Every row gives one point. The points of each table are mixes of a few directions, plus a little noise. How many directions does each table use, and how many do they share? Where both have some left over, give the other angles between the two spaces (their principal angles), to ten degrees, smallest first.

First (5 x 2)
[[-0.01 -0.06]
 [-0.15 -0.94]
 [ 0.03  0.20]
 [-0.02 -0.14]
 [ 0.15  0.94]]
Second (5 x 2)
[[ 0.00 -0.02]
 [-0.14 -0.88]
 [ 0.14  0.89]
 [-0.06 -0.34]
 [ 0.06  0.35]]
Directions: first 1, second 1, shared 1

First (4 x 3)
[[-0.18  0.25  0.09]
 [ 0.36 -0.48 -0.16]
 [-0.61  0.83  0.28]
 [ 0.45 -0.59 -0.20]]
Second (5 x 3)
[[ 0.16  0.23 -0.79]
 [-0.07 -0.16  0.65]
 [-0.44 -0.26  0.16]
 [ 0.88  0.48 -0.05]
 [-0.53 -0.29  0.03]]
Directions: first 1, second 2, shared 0; angles 80

First (8 x 6)
[[ 0.11  0.17  0.34 -0.52  0.01 -0.29]
 [ 0.09  0.21 -0.24 -0.33  0.28  0.06]
 [ 0.19 -0.08  0.30  0.23 -0.06  0.65]
 [-0.01 -0.20  0.33  0.37 -0.27  0.17]
 [ 0.17  0.24  0.03 -0.50  0.22  0.02]
 [-0.81 -0.20 -1.27  0.47 -0.04 -1.37]
 [ 0.06  0.19 -0.01 -0.45  0.15 -0.24]
 [ 0.19 -0.31  0.52  0.72 -0.29  1.01]]
Second (6 x 6)
[[-0.63  0.24 -0.03  0.34  0.37 -0.16]
 [ 0.55 -0.38  0.03 -0.46 -0.29  0.15]
 [-0.32  0.39 -0.02  0.44  0.13 -0.09]
 [ 0.44  1.00 -0.01  0.94 -0.54  0.04]
 [-0.22 -0.24  0.00 -0.21  0.21 -0.04]
 [ 0.17 -1.01  0.03 -1.05  0.12  0.10]]
Directions: first 3, second 2, shared 0; angles 60, 70

First (7 x 8)
[[ 0.38  0.48  0.36 -0.06  0.20 -0.34  0.39 -0.29]
 [-0.31  0.05 -1.09 -0.05  0.22 -0.40  0.31  0.60]
 [-0.09  0.92 -0.82 -0.17  0.55  0.05  0.15  0.14]
 [ 0.23 -0.51  0.44 -0.07 -0.14  0.12 -0.14 -0.34]
 [ 0.08 -0.04  1.08 -0.28 -0.30  0.04  0.06  0.26]
 [-0.39 -0.92  0.22  0.97 -0.72  0.37 -0.79 -0.38]
 [ 0.09  0.01 -0.19 -0.34  0.20  0.15  0.00  0.02]]
Second (8 x 8)
[[-0.15 -0.07 -0.34  0.16 -0.10  0.49 -0.42 -0.57]
 [ 0.08 -0.21  0.04 -0.76 -0.11 -0.27  0.51  0.02]
 [ 0.08 -0.06  0.22 -0.53  0.06 -0.50  0.57  0.35]
 [ 1.07 -0.33  0.27  0.07  0.16 -0.57  0.40  0.65]
 [-0.04  0.05  0.22 -0.42 -0.27 -0.05  0.25  0.21]
 [-1.02  0.24 -0.68  0.97  0.95  0.10 -0.66 -0.83]
 [-0.12  0.14 -0.07  0.33 -0.45  0.73 -0.58 -0.30]
 [ 0.09  0.25  0.36  0.19 -0.24  0.06 -0.05  0.46]]
Directions: first 5, second 4, shared 2; angles 50, 70
